Each row is a point. A path goes straight from each point to the next, and from the last back to the first. The post is the endless flat space through its rows: a point in 2 columns, a line in 3, a plane in 4, and so on, so that a path can go around it. How many times does the path go around the post? Going back the other way cancels.
(in the rows, 128 means zero)

Post:
[[131 102 174]
 [108 101  70]]
Path (23 x 3):
[[ 99 138  89]
 [157 167 148]
 [159  93  33]
 [143  50 104]
 [122  67 143]
 [119  22  99]
 [152  75 103]
 [183 157 128]
 [108 168 118]
 [110 120 147]
 [ 77  84 121]
 [108  45 182]
 [154  66 176]
 [140  97 100]
 [137 148 122]
 [ 77 157 126]
 [ 90 125  81]
 [131 146 117]
 [130 123  68]
 [169  73 133]
 [109  67  78]
 [ 96  65 126]
 [ 60 118  97]]
Times around: 0

Post (8 x 9):
[[ 97  92  87 158  96  94 136 102  65]
 [128 116  61  83  71 238 110 126  99]
 [ 95  71 121 129 219  10 150 103 160]
 [113 126 107  72  10 171 124 150 118]
 [110 122  86 150  73 175  97 187 103]
 [ 84 107 166 156 138  40  45  89  94]
 [ 92  60 169 128 137 135 169 107 154]
 [108  84 116 157 103  95 103  74 181]]
Path, 20 rows:
[[ 65 111 108 139 127 110 162  55 157]
 [ 39 106 118 154 107  89 105 133  81]
 [ 75  24 136 139 151 105  98 123 149]
 [141  48 108 106 140  85 127  83 152]
 [143  78  85 139 111 166 155  97  62]
 [116 149 136  84  98 126 145  90 118]
 [ 74 120 101 138  72 136 181  70 114]
 [ 78  97  61 113  77 137 157 122  73]
 [ 99  66  68 105 130  85 142 101 134]
 [115  96  57 156  61 120  82 130 100]
 [ 83  70  97 138  71  85 152 102  84]
 [117  71 128  90  81 121  81 111 111]
 [148 118 170 112 106  81 105 105 105]
 [128 112 103 138 127 141 137  96 144]
 [ 88 139 110 112 160 146  85  38 120]
 [ 47 106 109 151 147 110  63 192 161]
 [ 75  48  80 172  55 136 128 132 145]
 [141  32 125 122  88 164 165 105 156]
 [136 108 113 134  93 101 109 138  88]
 [120 138  71 156  84 112 164  60 100]]
Times around: 3

Post:
[[135 124 176 150 103  84 155 153 170  68 174 173 196  87 114  17  93 131]
 [112 140  58 103 160  90  45  85 170 149 117  90  32 131 136 150 157  92]
 [163  80 109 138 100  92 187 185  53 131 140 121 120 210 148 121  55 185]
 [157 101 172  52 145 126 178 146  54 155 120 133 124 147 129 160 122 198]
 [137 126 200 166  56 117 162 128 159  66 103 176 101  97  52  21  78 145]
 [105 158  44 121 178 146  47  17  42  87 108  52  56 130 161 161 151  94]
 [102 141  89 124  42 146  50 121 132 105  64 123 152  91 153 110 126  83]
 [142 111 128 154 144 139  95  92  36 237 130 175 149 198 123 170 107 167]
 [152 110 130  93 203 125  61 159  53 144 130 111 116 175 111 166  49 206]
 [110  98  86 117 105 153 196 122 182 155 135 174 191 151  20  86  68 199]
 [111 105 103 171 137 174 197 127 161 213  49 207 192 123 131  43  52 169]
 [127  77  80 133 167 120 141 146  62  95 136 199  84 141 123 203  92 170]
 [102 158 135 141 126 175  84  77 180  89  96 101 126 167 148 135 129  39]
 [116 147 121 153 106 143 132 175 138 118 104 111 147  76  65  56 135  39]
 [ 80 153 127 191 100 142  78 107 158  97 138  55  84  64 138 148 149 113]
 [124 118 154 146  83  72 159 107 153  98 117 118 149  67  86 103  45  63]
 [112 165  59  79 166 193  42  66  85 162 194 108  20 137 161 182  92  97]]
Path, 19 rows:
[[105 108 110 132 160 149 105 136 128 159  99 127  97  46 119 145 137 113]
 [155  96 109 109  89 149 164  94 128 120 103  78  62  93 129 165 127 161]
 [153 166 101 132 146 111 145  95 155 147 104  87 163  92 169 129  83 116]
 [ 76 171  91 183  87 138  49 101 101 151 111 112  97  72 147 140  38 139]
 [ 66 134 112 165  90 126 106 145  76 101 108 141 132 137 117 100  73  57]
 [ 82  77 125 125 202 174 154 130 157 132 105 102 160 153 125 104 119 129]
 [ 82  90  93  94 149 155 183 119 119  84 101 139 138  95  91 165 108  92]
 [167  82 123 122 125 189 136  78  80 108 164 108 162 183  60 155  68 123]
 [150 146 140 137 126 193 100 123 135 168  88  75 128 101 154 146  71 154]
 [157 141 131 126 132 153 147 111  52 126 118 118  83 171  81 136 103 119]
 [129 138 125  57 112  77  95 112 110 170  94 114  44 106 136 141  98 135]
 [ 80  93 152 127 118  79 124 222  94  76 121 105 116 140  66 129  59 170]
 [117 117 204 103 163  87 137 131 161 163  97 147 135  91  41 102 135  76]
 [140  83 190 123 131 174 110  90 154 105 158 151 116 147 141 114  63 100]
 [133 116  52 147  88 158 116  84  79 118 135 150  86  86 116 113 123 172]
 [138 134 129 117  93 116 134 110 126  94 133 128 110 124 172 135 119 133]
 [109 142  64  77 195 135 113 165 116  83 155 156 146  52 132 133  94 126]
 [ 57 147 150 172 133 102 105 115  81  90  38 107  61  72 144 121 143 203]
 [ 96  73 131 131 147 132 167 103 122 141 167 158  75 138  97  61 105 135]]
Times around: 3

Post, 17 rows:
[[ 98 132  71 158 142 141 115 115 172 197 160  53  86 180 209  52  77  65]
 [127 140 119 145  99 187 115 140 141  83 105 136 149  46 141 166  93 148]
 [128  80 137  76 106 128 144 199 114 154  47 138 127 104 120 155 170 152]
 [145  80  82 141  98  69 130 174  85 119  91 174  71  81  69 185 115 139]
 [ 78 118 158 191 159 108  68  92 210 116 122  53  63 162 153  40 121 124]
 [142 107  91  60 180  71 130  45 137 222 185 123 100 128 183 183 129 166]
 [136  87 129  86  59  76  63 126  89 160  59 159 162  90  79 174  81 148]
 [ 96 119 123 141  69 162 111 137 124  93  81 132 103 178 100 194 118 127]
 [147 124 146 147 162  87 215  57 155 147 173  59 114 187 192  71 112  97]
 [134 129 129 159 114  99 143  60 201 209 170 113 101 129 151 100 176  75]
 [115 124 167 137  52 167 114 228 167 108 144 104 114 124  67 134  70 169]
 [166  88 115 138  79 121  99 142  34 167 108 166 139  94  95 173 164 217]
 [153  76  82  81 184  92 145  66 142 176 197 206 188 173 189 108 134 125]
 [142 109 157 104 100 136  73 191  80  81 139  83  99 112  90 150 149  86]
 [ 98 145 150 226 173 149 103 168 194 126 138  28 147 179  92 123  94  73]
 [116 123 193 171 150 210 107 147 144 133 114  99  59 140  89 105  68  82]
 [144 119  29  48 178  96 181   8 147 202 172 117 134 150 127  79 166 128]]
Path (15 x 18):
[[134  95  68 155 156 142 176 156 102 152 149  59  74 107 157 149 127 104]
 [ 95  82 149 193 115  55 116 112 144 117 117  59  90 163 100 117 137 187]
 [ 67 123  70 172  80  80 126  91 186 171  96 102 132 123 119 137 153 112]
 [110 149 124 114 131 170 149  75 147 122  85 184 149  91 147 119 231 123]
 [149 128  94 137 145  98  73 101 105 202  95 167  85 132 190 128 149 156]
 [146 143 144 126  83 235 137 153 166 107 119  98 116 145 145  82  57 142]
 [149  62 145 116 126 129 172 159 136 135  75 100  86 138 175  75 128 132]
 [162  80  98 128  89  96 144 163 101 100 124  79  73 200  87 157 149 111]
 [142 128  80 137 112 220 168 134 150 138 138  69 151  75 107 133 115 123]
 [132  85 157 190 126 120 122 114  93 148 128 106 105  85 132 153 102 165]
 [ 94 132 129 117 177 165 127 135 111 147 167 106  95 127 132 168 124 137]
 [128 135 106 215  88  87 136  69 128 123 151 193 123 155  56 161 153 192]
 [156 111 111  74 200  70 106 124 121  95 115 113 119  64 160 102 137 145]
 [154  72 155 125 141 118 140 118 123 182 114 172  78 192 103  97 138 118]
 [156  86 188 150  59 127  83 155 129 179 139 142  85  80  48 161 110 152]]
Times around: 2

Post, 17 rows:
[[100 134 158  97 163  91 147 121 186 100 196  87  41  66 133 191 209  99]
 [158 102 180 103 147 177 153 134 119 163 143 204 144 125 103 110  76 165]
 [146 111 159 241 174 149  92 120 189 116  76 150 116 149 133  93 138 222]
 [127 140  99 102 150 138 113  99 179 123  92 119  78 128 200  89 101 186]
 [153 147 156 115 123 168  55  96 115 144 173  92 111  66 103 131 224 198]
 [161 118  99 147 107 115 135 123 113 172 133 164 173 153 110 129  48 186]
 [159 155 175  95 108 100 225  82 154  29  80 102 102 220 180 140 191  98]
 [174 101 190 174 212 153 136  78 115 133  87 103 152  97 128  83 140 173]
 [120  83 120 127 142 174 224 179 138  61 132  55 111 204 188  92  81 160]
 [133 108 136 127  99  55 137 165  97 106  81 166 100 153  71  45 196 153]
 [162 136 220 119 141 133  99 163 113 123 140  68 156 176 138  86  89  98]
 [152 124 139 126 165 135 181 177  98  23  94  86 161 193  88 146  49 118]
 [114 145 154 176 105 141 112 159 106 110 141  68  80 137  52 120 145   7]
 [ 86  59 192 132 191 164 168 129 202 146 108  70 129  31  71 134 130 140]
 [121 168 148 114 171 121  88  24 190 183 140 156  91 129  93  86 213 185]
 [129  87 153 137 205 113 173 145 156 166  11 140 117 156 108 113 222 109]
 [108 174 103 107  86 106 171 144  91  90 121 199 181 190 135  99 130  90]]
Path, 21 rows:
[[103 138 203  97 127 188 174 156 108 144 161 124  79 142 116  90 153 154]
 [138 166 207 104 134 152 120 147 138 120 118 136 161 126 154 109 158 142]
 [132 142 124 110 204 149 112 165 152 118  75 119 109 141 118  98 114 116]
 [203 126 199 154 155 116 173  58 172  85 179 108 106 162 126 130 207 112]
 [154  67  69 125 185 159 107 143 130 197 105  44 160 203  70 171 117 133]
 [ 98 120 101 201 136 117 132 114 145  85  76 234  82 137 126  99 178 154]
 [131 144 127  75 135 157 191 150  91  94  76 130 146 169 143 179  97  97]
 [ 88 163 151 132 146  89 163 126 121  53 146 118 118 119 121 108  91 165]
 [104 105 111 138 101 162 179  95  92  73  76 161 150 119  72  58  95 185]
 [146 136 168 175 171 172 109  59 167 145 104 106  88 179 160  98 148 118]
 [172 136 100 170 120  73 104  81 132  94 165 164 130 128  98 134 115 170]
 [178 126 179 102 138 111 122 160  92 124 175 131 136 155  83  44 111 149]
 [149 116 151 170 166  86 117 148 147 102 102  58 148  90  54 151 153 174]
 [167 139 167 117 196 164 164  61 194 140 122 134  53 172  92  71 100 118]
 [170 125 100 168 128 110 121  94 171 140 123 125  99 145 149 135 157  54]
 [141 145 126 136  78 146 134 158 145  86 117 201 109 104 157 103  99 134]
 [137 131 141 112 110 116 146 165 150  96 172  62 183 137 146 123 137 194]
 [142 119 117  95 168 136 122 174 153 131 145 158 138 183  85  76 141 114]
 [157 136 105  89 119 146 142 154  50 133 118 150 132 171 109  63 145  85]
 [236 139 181 132 183 160 131  99 141 140 130  85  68 136 115 103 193 143]
 [ 90 135 160 133 195 137 116 170 134 166 181  96 138  87 106  44 122 159]]
Times around: 0

Post, 17 rows:
[[137  78  62  95  89  67 112 162 106 165 124  98 111  92 114 105 131  77]
 [150 101 139 164 105 113 137 154 129  94 155 134 157 149 109  92   7 148]
 [126 136 131 107 194 163 130 138 180  94 174 191 114 154  82 177 117 107]
 [142 146 175 117  71  92 108 119  85 105 129 171 180  80 203 177  91  58]
 [ 91 106 114 132 148 143 143 134 113 153  97 118 119 115 142 137 150 119]
 [120 125 161 123 144 129  71 119 113 129 156  83 136 140 180 142  72 157]
 [123 100  93 110 131  69 174 170 198 153 153 116 131 141 119 164 104 150]
 [155 114 116 112  71 195 127 209  55  88 175 133 161 116 118 124 141 151]
 [102 125 128 118 129 165 131 162 179 163 109 164  98 169 165 169 120 123]
 [151 136 151 103 168 148 130 181  86 175 146 115 115 127 114 157 171 109]
 [130 145 146 116 107 132 145 152 119 117 101  66 160 123 149 132  97  67]
 [111 111 143 109 123 114 159 171 149 128 157  94 106  96 160 110  77 132]
 [160 115 136 106  86  60  96 170 161 127  81 160 122  95 106 158 174  95]
 [129 136 116 154 173 134  97 171 144 107 130 188 136 142 187 129 114 161]
 [115 128 143 131 132 144 152 124 171 164 153 141 137 132 197 146 186  79]
 [104 129 145  97  80  77 185 154 142 108 155 126 134 158 149 105  65 127]
 [140 123 135  44 130 115 108 151 132 176 190 123 170  90 124 126  74 171]]
Path, 28 rows:
[[127  91 164 114 177 146 158 178 134 197 153 101 113  93 131  86 102 140]
 [110 118 129  96 166  89 140 117 117 173 111 155 155 154 183 119 189  78]
 [ 80 104 162 121 103 143  76 176 150 127  88 129 107  82 166 154 120  96]
 [109 141 166 107  78 125 146 184  92 179 134  89 152 104 147 104  68 105]
 [122 121 119 118 169 130 103 202 154  79 104 136 114 136 114 103  74  91]
 [123  72 121 144 168 104 116 138  91 127 125 127 138 178 142 141 174 104]
 [141 118 144  93 138  78  95 143 159 170 144 150  73 160 159  74 131 130]
 [179 137 206 104  96 121 159 158  80 188 132 154 121  90 153 131 114 106]
 [132  90 145 115  97 126 140 126 108 159 107 135 145 101 123 147 135 102]
 [130 118 161 116 158 131  80 199 101 164 107 134 108 105 182 113  72 103]
 [ 89 127 145 123 100  95 121 168 125 113 112 191  96 115 198 138 128  94]
 [140 131 128 135 132 141 107 158  79 149 175 147 135 111 143 153 141 131]
 [132 150 126 162 114 144 131 154 151  93 130 141  83 160 202 126 155 101]
 [143 115 142 108 128 102 110 117 105 144 140 153 122 141 145 160  52 190]
 [164 128 158 109 110 108  97 161 139 154 154 121 111  65 139 137  82 128]
 [ 70 166 150 123 144 134 174 162  90 157 141 147 123 130 192 188  69 143]
 [108 126 164  80 131 147 109 149 144 146 178  58 120 126 139 131  76 129]
 [122  56 131 119 100 100  95 112 137 147 144 131 151 136 142 164  80 128]
 [118  94 127 122 155 185 149 140 127 104 135 133  84 183 165 147 102 110]
 [138 117 126 114  71  94 194 120 110 151 132 125 162 109 137 116  64 138]
 [169 163 137 115 106 126  76 154 136  94 150  83 118 121 146 180 147 104]
 [126 131  89 130  85  71 120 190 131 133 102  62 176 109 158 134 101 124]
 [ 60 125 135  71 125  93 145 170 172 126  91  85  85 163 131 146 124 153]
 [ 58  99  84  96 162 108  81 166 139 143 148 167 153 102 193 192 133 170]
 [106 163  63 134 139 129 107 192 136 160 143  86 134 149 179 119  80 105]
 [102 153 143  93 149 149 175 146  98 182 155  87 150 157 126 125  99 193]
 [163 100 108 111 130  97 131 166 124 167 152 136 107 134  96 149 110 130]
 [131 137 155 115 176  89 138 135 113 126 133 156 122 161 212 146  69 102]]
Times around: 0

Post, 17 rows:
[[113 135 141 134 122 160 154 126 137 156 149 115 170  98 123 126 145 162]
 [146 110 109 160  74 147  87  74 137  99 160  97 110 126  86 113  61 135]
 [141  81 135 116 151 141  89 116 112 149  97 104 138 124 104 114 136 130]
 [148 139 132  98  76 160 123 120 125 110 158 101 111  92 142 139 121 124]
 [ 97 151 160  78 106  97 163 144 157  87 112 135 156 143 148  98  90  91]
 [123 102 127 131  84 160 109 136 107 124 138 108 142 143 136 106 134 122]
 [119 111 116 123  95 113 128 190 166 109 125 112 164 161 131 134  83 139]
 [107 104 104 130 111 156 150  96 162  71 127 150 142 109 123  92 170 145]
 [177  66 139 101 180 149 113  94 123 152 153 129 147 127 163 115 142 142]
 [142  93 125 103  94 146  94 115 108 116 176 129 164 113 118 139 113  71]
 [145 149 108 119  97 120 149 106 128 140 163 121 133 117 121 117 148 156]
 [131 135 113 142 143 135 178 121 118 115 116 128 144 119 168 141 130 111]
 [129 121 135 129 132 158 189 138 157 123 135 108  88  98 118  97 120 110]
 [106  94 111 136 116  95 132 118 115 133 143 111 101 125 116 123 118 196]
 [150 125 143 143  85  90 113 138 151  97 153 107 119 122 146 134 148 129]
 [ 99 155 152 131 216 119 168 144 117 117  66 102 139 190 116 153 146 133]
 [137  95 134 106 101 118 148 144 125 106 123  76 147 138 138 120 103 149]]
Path (28 x 18):
[[149  95 103 110 144  92 113 144 114 144 121 101 151  89 126 111 142 107]
 [145 177  95 122 113 183 116 116 138 107 120 145 157 153 123 128 105 126]
 [104 133 129 123 115 135  90 136 114 157 116 137 111 157 133  62 118 131]
 [ 88  74 149  99  92 176  86 118  88  39 165  96 170 182 105 106 120  59]
 [ 95  55 143 121  97 146 125 162 150 112 136 151 244 116 153  88 126 120]
 [124 138 163 119 162 156 161 112 157 136 152 152 108 115  98 120 141 195]
 [121  92 150 115 119 150 130 115 128 110 144 101 120 137 142 131 120 144]
 [103 154 140 127 132 119  98  88 132 110 175 136  44 139 106 158 180 168]
 [ 98  93 122 110 134 135 116 121 128 123 112 183 183 107 141 130 124 114]
 [156 110 141 113 118 155 134  82  96 125 146 116 122  58 132 133 174 157]
 [127 111 116 127  86 138  69 113 112 106 149 136 207 105 150 101 127  83]
 [128 122  77 141  84  89  64 118 128  94 121 111 128 143  81  90 165 139]
 [184 104 134 165 176 156 167 193 182 134 110  83 109 129  90  88 106 140]
 [164  73 147 134 122 129 162 200 144 145 162 109 128 132 131 104  35 122]
 [136  62 117 116 120 114  80  96 107  85 137 109 162 111  93 101 132 130]
 [143 134 137 108  52 160  91 129 112  87 138  99 117 107 152  95 124 172]
 [112 115 111  85  88 104 124  52  68 104 179 178 178 129 130 125 102 136]
 [150  91 123 115  75  64 138 138 160 104 104  95 148 121 161 154 105 196]
 [ 94 143 138 157 127  97 134 114 144 111 161 148 201 144 141 143 146  55]
 [109  90 141 113 116 113  84 177 117 147 169 117 160 194 110 151  91 115]
 [151  74 160 150 149 151 124 141 186 107 138 149 147  81 122 147 159 107]
 [177  91  92  94 100 128 119 188 117 159 216 153 125  94 111 153 103 119]
 [167 143 151  69  59 150 106 134 143 137 200 116 141 112  97 119 137 122]
 [193 131 138 107 157 145 147 113 122  96 136 124 178  86 186 156 159  82]
 [102  49 165  95 184 141 106 162 110 143  88 116 172  97 126 105 170 160]
 [174 129 108  81 113 127 144 134 162 116 125 106  64 156 102 123 170 249]
 [159 106 123 122 166 142 184 148 190 157 106 122 112 108 168 130  99 163]
 [142  96 100 113 152 135 131 127 109 100 145 141 210 142 141 179 105  29]]
Times around: 1

Post:
[[ 94 170 108 111 186 146 153 216  97 195 122  36  85 107 132 206  85 170]
 [118 116  72 122 142 107 188 148  77 118 164 118  90 131 103 191 207 101]
 [152  89 202 175 106 139 142  45 165 102 130 159 232 130 112 126 161  75]
 [125 148 142  94 136  72  94 182  89 180 101  86 112 108 117 110 130 177]
 [163 118 109 136 120 150 140  82 116  92  75  80  97 155 137 144 144 103]
 [129 169 110 123  84 176  66 191 145 190 123 175  85 111 126 116  85 176]
 [102 106  98 106 152 162 136  87  95  63 182 100 175 129 118 105 130  83]
 [142 121 128 112 143 114 129 216 105  58 149  74 121 119 162 195 171 105]
 [113 120 122  98 132 120 137 124 106 129 139 122 152 200 192 180 145 111]
 [119 158 109  88 143 141 160 210  49 144 115  82 135 167  96 172 144  66]
 [104 192 103 153 117 117 180 179  75 119 107  95 132 107 184 137 141 112]
 [ 92  77 160 107 114 119 100  41 198 131  91 236 158  42 121 108  40  82]
 [112 145  66 117 191 140 151 199  61  86  79 112 148 144 115 182 162 165]
 [108 100 236 154 185 160 116  80 153 122 121 241  90  86 106  69  52  94]
 [103  25 192 101 121 194 157 104 153 150 101 208 133  65 137  66  90 134]
 [100 122 110 144 130 147  72 164  25 169 109 116 109 104 159 174 125 143]
 [ 83 158 124 112 144 175  43 162 157 204  72 115 102  89 163 107 161 107]]
Path:
[[ 55 107 119 106 168 125  75 178  97 153  73 139 202 100 166 183 149 160]
 [123 136 139 138  91  85  93 173  95 108 130 181 148 131 124 118 122 103]
 [131 142 133 147 131  97 144 183 150 123  79 107 108  71 227 132  89 121]
 [168 131  81 114 110 105 157 128  78 178 122 126 153 110 190 164  98 201]
 [139  67 118 122 121 215  71  44 101 156  55 100  78  96 215 111  75 154]
 [153  97  86  76 163 165  73  82 159 108  78 135  96  74 137  63  97  45]
 [107  78 110 163 101 180 115 166  49 183  81 122 161 135 196 177  83 226]
 [115 149 113 143  88 131 118 152  95 120 164  76 116 147  71 111 199  51]
 [118 196 213 167  60 200 169 104 152 177 140 121 184 142  89 115 100 112]
 [130 165 138 119 140 145 138 109 105 169  49 131  97  46 129 153 138 117]
 [143 143 134 104 107 173  53 125  99  83  32 177 180 125 168  76 114 119]
 [ 99 186 180 137 143 133  71 168  81  75  70  93 120 118 231 131 135 102]
 [ 55 106 148 111 168 196  83 182 130  98  65  73 175  93 156 179 178  71]
 [ 97 123 139 169 112  95 126 136  60 171 149  98 133 176 111 123  83 127]
 [150  98 128 140 179 188 117 163  82 132  88 105  93 138 132 142  92 154]
 [163 115 141 120 142 168 216 181  98 126  88 158 184 106  97 120 135 140]
 [175 107 165 101 121  56 132 233 115 163  77 128  94  80 172 120  79 143]
 [152  45 125 123 117  86 194 148 100 107  95  86 132  86 200 116 114 144]
 [147  99 102 122 114 216 103 116 133 134 169 152 153 118 130 146 119 126]
 [ 59 150 191  80 185 141 173 162 182 176  82 204 138  63 175 177 145 110]
 [ 85 138 173  63 197 134 107 144 200 132 113  89 119 173 166 185 117 143]
 [141 137 158 156  96 118 119 121 125 164 144  77 186  77 124 235 154 105]
 [142 114 115 126 139 171 205 133  91 113 151 113 111  73 148 133 163 107]
 [128  93  98 115 129 145 127 173  52 150 121 135 138 185 215 138 111  96]
 [104 119 161 105 189 109 130 165 130 130  69  99 132 126 128 105 124  89]]
Times around: 0

Post (17 x 18):
[[100 141  67 143 102  88 160 138 125 188 144  91 142 207 114  99 182  93]
 [176 130 143 147 121 107 102 121  69 158 138 149 114  91 118 153 156 126]
 [139  69 130 139 138 131 107 137 155  96  91 136 174 196 112 114 127 153]
 [125  69 127 103 117  81 125  87 121 126 134 163 169 188  80 140  89 171]
 [106  87 139 124  68 102  67  96 104  71 130 122 139 186 138 107 126 158]
 [116  61 123 145  91 121  90 168 163 148 143 162 116 190 107 129 132 151]
 [155 182 126 146 182 178 134 149 114 167 127  99 106 136 146 130 119 112]
 [ 78 105 102 151 167 166 200 122 127 119 133  87 153 180 141 150 147 117]
 [101 129 159 120 178 151 114 101 137 102 148 147 138 122 104 148 153 107]
 [109 176 106 104 177 216 155  94 143 137  83 119 137 102 127 153 183 132]
 [172 116 137 112  62 197 109 173 109 158 157 103 125 133 116  70 139 103]
 [ 68 149 134 148 117 130 148 162  79 145 122  83 166 138  98 132 121 120]
 [118 122 129 183  93 142 106  99 104 101 145 126 172 136 159 172 115 138]
 [107 138 186 129 132 112 141 127 101 115 130 145 136  61 164 149 128 112]
 [175 181 151 137 151 153 134 100 129 148 180 135 133 122 160 183 154 145]
 [157 147 103 124 115 166 146 176  60 121 138 139 162 107 150 104 110 144]
 [138 131  93 188  93 120 139 118 155 121 149 122 117 149  82 151 137 161]]
Path:
[[ 95 122 131 104 171 154 153 197  87 168 128 169 113 128 129 137 123 106]
 [105 137 127 134  62  92 219 158 176  47 160 143 168 102 114 120  84 152]
 [116  45 157 185  80 142 126 175 101 134  94 118 193 166 206 154 160 120]
 [172 111 172 120 126 198  86  92  86 172 137  77 218 242 139 102 138 124]
 [143 138  93 142 163 141 134 152  21 158 152 118 132 128 171 133 189 113]
 [150 165  77 168 121 125 130 126  93 154 142  96 164 148 102 119 130 106]
 [106 186  83 147 149  79 147  82  42 140 192 119 168 126  84 167 186  83]
 [176 211 131 152 168 135 221 137 109 118 142 128 200 138 169 171 142 147]
 [144 161 104 199 125 152 111 180  71 112 148 105 135 164 146 133  96 172]
 [136  74 161 166 145 134 116  88 156  78 138 164 161 111 134 168 134 155]
 [ 74 101  99 100 112 161 145 137  91 135 123 113 138 157 113 162 155 194]
 [ 78 126 106 107 144  89 105  94 101 122 136 151 107 134  49 129 120  95]
 [ 49 109 207 105 102 159  78 104 104 101 171 123 145 189 127 135  93  93]
 [198 106 139 138  55 241  72 139 159 119 145  81 144 215 141 100 204 155]
 [118 143 127  94 113 189 162 107 182 119 105 121 143 106  94 110 139 171]
 [ 92 112 170 141 119 174 125  69 200  93 158 141 132  95 150 200 151 144]
 [ 55 120  93 122 128 166 147 122 145 102 162  88 178 216 112 149 102 139]
 [ 77 127 102  89 158  55 135 111  17 158 117 154  85 102  83 110 174  56]
 [ 44 120 162 122 142 121 107  74 105 141  74 138 136  95 105 161 192  84]
 [171 116  91 164 149 196 159 135  70 107 147 110 129 128 117 172 149 116]
 [169  95 103 107  84 138 117 149  99 172 132 169 119 112 142 137 115 146]
 [177 162 106 153 173 140 166 107 127  80 145 118 125  80 140 129 111 164]
 [152  90 113 172 157 146 182  95 150  80 152 151 153 126  64 142  81 158]
 [170  87 191 128  88 109 141 112  99 154  88 145 117 148 193 142 118 169]
 [170 188 140 162 150 151 199 126 116 100 144  99 126 129 187 167 158 124]
 [ 93 204  87 127 167 150 131  87 145  87 151 101 182 191  91 155 114 156]
 [136 129 190  95  82 138  94 157  77 119 145  88  85 114 183  91 111 144]
 [ 87 128 102 182 180 124 130 102  63 177 108 100 121 139 117 170 249  99]
 [124 137  91 117 137 165 139 189  87 136 109 179 180 139 122 124  76 181]]
Times around: 1
